Each row is a point. A path goes straight from each point to the next, and from the last back to the first. The post is the endless flat space through its rows: a point in 2 columns, a line in 3, a plane in 4, and so on, so that a path can go around it. How many times does the path go around the post? Going back the other way cancels.

Post (2 x 3)
[[-0.10 -0.34  0.52]
 [ 0.16  0.19 -0.31]]
Path (29 x 3)
[[ 0.05 -0.10 -0.35]
 [-0.30  0.06 -0.23]
 [-0.29  0.32  0.38]
 [ 0.31  0.43  0.56]
 [ 0.66  0.05  0.52]
 [ 0.36 -0.30 -0.07]
 [-0.01 -0.57 -0.70]
 [-0.67 -0.61  0.18]
 [-0.59  0.23  0.28]
 [-0.43  0.19  0.96]
 [-0.29 -0.07  0.19]
 [-0.35 -0.17 -0.77]
 [ 0.02 -0.50  0.26]
 [ 0.68 -0.16 -0.10]
 [ 0.64  0.28  0.14]
 [-0.25  0.04  0.70]
 [-0.83 -0.17  0.86]
 [-0.57 -0.21 -0.24]
 [ 0.00 -0.46  0.23]
 [ 0.24 -0.21  0.03]
 [ 0.42  0.12  0.32]
 [ 0.24  0.46 -0.06]
 [-0.63  0.46  0.14]
 [-0.62 -0.08 -0.22]
 [ 0.12 -0.56 -0.74]
 [ 0.42 -0.30 -0.14]
 [ 0.59 -0.34  0.88]
 [ 0.71 -0.41  0.20]
 [ 0.56 -0.47 -0.44]]
Times around: 1

Post (3 x 4)
[[ 0.14 -0.04 -0.33  0.14]
 [-0.15  0.61  0.23 -0.38]
 [ 0.46  0.17 -0.66  0.48]]
Path (29 x 4)
[[ 0.61  0.08  0.29 -0.34]
 [ 0.25  0.38  0.23 -0.10]
 [-0.18  0.09  0.11  0.47]
 [-0.75  0.30 -0.27 -0.03]
 [ 0.62  0.95 -1.05  0.15]
 [ 0.58 -0.23 -0.37 -0.32]
 [ 0.64  0.74  0.06  0.34]
 [ 0.80  0.28 -0.45  0.52]
 [ 0.22  0.36 -0.05  0.66]
 [ 0.02  0.33 -0.55  0.40]
 [-0.25  0.18 -0.32 -0.41]
 [ 0.19 -0.34 -0.13 -0.42]
 [ 0.35  0.39 -0.12 -0.02]
 [ 0.00  0.46  0.18  0.02]
 [-0.65 -0.11 -0.26  0.29]
 [-0.31  0.92 -0.54 -0.18]
 [ 0.73  1.14 -0.43 -0.09]
 [ 0.32  0.34  0.21 -0.43]
 [ 0.66  0.19  0.11 -0.25]
 [ 0.39  0.08 -0.13  0.56]
 [-0.49  0.06 -0.28  0.33]
 [-0.42  0.62 -0.48 -0.10]
 [-0.01  0.31 -0.22 -0.55]
 [ 0.60 -0.07  0.02 -0.39]
 [ 0.60  0.38 -0.37  0.55]
 [-0.05  0.56 -0.05  0.39]
 [ 0.22  0.95 -0.66  0.29]
 [-0.11  0.35 -0.02 -0.55]
 [ 0.28 -0.56 -0.01 -0.41]]
Times around: 5

Post (7 x 8)
[[-0.07 -0.05  0.04 -0.27 -0.17  0.27 -0.51  0.15]
 [ 0.08 -0.17  0.48 -0.21  0.58 -0.58  0.24 -0.25]
 [-0.27 -0.08 -0.14  0.07 -0.04 -0.10 -0.04  0.16]
 [-0.32 -0.11  0.37 -0.55  0.09 -0.12  0.00  0.48]
 [ 0.11  1.19  0.05  0.65  0.36  0.18  0.14 -0.28]
 [ 0.39  0.17 -0.75 -0.12 -0.03  0.53  0.05  0.83]
 [ 0.34  0.64  0.15  0.09 -0.06 -0.17  0.09 -0.11]]
Path (22 x 8)
[[ 0.24  0.13  0.55 -0.43  0.21  0.49 -0.77  0.71]
 [-0.12  0.45  0.86 -0.06  0.00  0.11  0.14 -0.16]
 [ 0.12  0.14  1.05 -1.14  0.32  0.00 -0.06 -0.21]
 [-0.01  0.45  0.67 -0.13 -0.32 -0.04  0.61  0.22]
 [ 0.25  0.90  0.25  0.47 -0.02  0.27 -0.06  0.20]
 [-0.43 -0.06 -0.40  0.23  0.60 -0.50 -0.12 -0.01]
 [-0.14  0.95 -0.79 -0.07 -0.73 -0.25  0.05  0.28]
 [ 0.33  0.17 -0.30  0.00 -0.15  0.51 -0.04  0.11]
 [ 0.56  0.51 -0.03  0.23  0.02 -0.35 -0.26 -0.84]
 [-0.22 -0.66 -0.32  0.20  0.73 -0.33 -0.30  0.20]
 [ 0.97  0.11  1.14 -0.36  0.04 -0.37 -0.01 -0.14]
 [ 0.66  0.22  0.80 -0.55 -0.01 -0.01 -0.28 -0.40]
 [ 0.06  0.15 -0.28  0.35  0.00  0.11 -0.01 -0.31]
 [-0.30  0.48  0.24  0.59 -0.59  0.37 -0.16  0.04]
 [ 0.63  0.57  0.17  0.15 -0.47  0.13 -0.79  0.03]
 [ 0.13  0.26 -0.76 -0.04  0.24  0.34 -0.13  0.58]
 [ 0.88  0.84  0.10 -0.35  0.49  0.32 -0.20 -0.43]
 [-0.11  0.56  0.58 -0.49  0.64  0.59 -0.70 -0.02]
 [-0.02  0.75 -0.44  0.03 -0.36  0.27 -1.05 -0.20]
 [ 0.09  0.74  0.11 -0.60 -0.27  0.37 -0.18  0.07]
 [-0.06  0.92  0.58  0.17 -0.24  0.58  0.17  0.06]
 [ 0.64  0.77 -0.18  0.46 -0.45  0.08 -0.18 -0.16]]
Times around: 1

Post (8 x 9)
[[ 0.36 -0.09 -0.12 -0.16 -0.50  0.13 -0.49 -0.40 -0.03]
 [ 0.33 -0.17  0.32  0.11 -0.43  0.16  0.44 -0.12  0.18]
 [ 0.03 -0.69  0.28  0.24 -0.21 -0.32 -0.09 -0.05 -0.11]
 [-0.45  0.62 -0.92 -0.27 -0.29  0.11 -0.15  0.16  0.03]
 [-0.10  0.13 -0.10 -0.10  0.75  0.01  0.28  0.06 -0.11]
 [ 0.04  0.02  0.81  0.11  0.37 -0.48 -0.03 -0.15  0.21]
 [ 0.40 -0.29 -0.46 -0.15 -0.49  0.55 -0.37  0.24  0.16]
 [ 0.23 -0.39 -0.83 -0.17 -0.79  0.15 -0.49 -0.37  0.26]]
Path (25 x 9)
[[ 0.03  0.20 -0.12 -0.18 -0.59 -0.46 -0.07 -0.57  0.10]
 [ 0.79 -0.21  1.09 -0.42 -0.09  0.46  0.05  0.17  0.17]
 [-0.09 -0.36  0.00 -0.12 -0.31  0.15 -0.93 -0.28 -0.14]
 [ 0.14  0.10  0.77  0.47  0.11  0.31  0.42  0.44  0.43]
 [-0.19 -0.39 -0.21  0.25  0.67 -0.35  0.20  0.33  0.24]
 [ 0.52 -0.42 -0.01 -0.26 -0.53 -0.31 -0.38 -0.13  0.33]
 [-0.01  0.86  0.17 -0.80 -0.45 -0.13 -0.93 -0.47  0.13]
 [-0.47 -0.12 -1.39 -0.24  0.04  0.34 -0.62  0.00  0.35]
 [ 0.22  0.03  0.21  0.20 -0.01 -0.10  0.29 -0.18  0.23]
 [ 0.22 -0.19  0.65  0.21  0.10 -0.33  0.66 -0.07  0.10]
 [ 0.24 -0.24  1.07 -0.10  0.00 -0.63  0.41 -0.44  0.04]
 [ 0.12  0.51 -0.09 -0.52 -0.42  0.38 -1.05  0.01  0.60]
 [-0.28  0.29 -0.08  0.31 -0.38  0.04 -0.02 -0.23 -0.26]
 [ 0.56  0.51 -0.24 -0.33  0.32  0.65 -0.77  0.18  0.04]
 [ 0.37  0.19 -0.60 -0.53  0.21  0.26  0.20  0.29  0.30]
 [ 0.25 -0.18 -1.46 -0.01  0.50  0.09  0.17 -0.25  0.09]
 [ 0.61  0.39  0.65 -0.04  0.12  0.10 -0.28 -0.74 -0.04]
 [ 0.32 -0.23 -0.62 -0.08 -0.98  1.25 -0.21 -0.02  0.00]
 [ 0.48 -0.51  0.18 -0.32  0.26  0.23 -0.50 -0.15 -0.36]
 [ 0.38 -0.71 -0.08  0.01 -0.07 -0.70 -0.12 -0.21  0.33]
 [-0.50  0.15 -0.60  0.00  0.75 -0.48 -0.12  0.41  0.41]
 [ 0.25 -0.60  0.93  0.08 -0.22 -0.52  0.03 -0.27 -0.01]
 [-0.09 -0.67  1.16  0.04  0.31  0.06  0.60  0.91  0.07]
 [ 0.46  0.46  0.38 -0.20  0.94  0.60 -0.25 -0.64  0.33]
 [ 0.83 -0.35  0.31  0.40  0.21  0.35  0.25 -0.25  0.33]]
Times around: 3
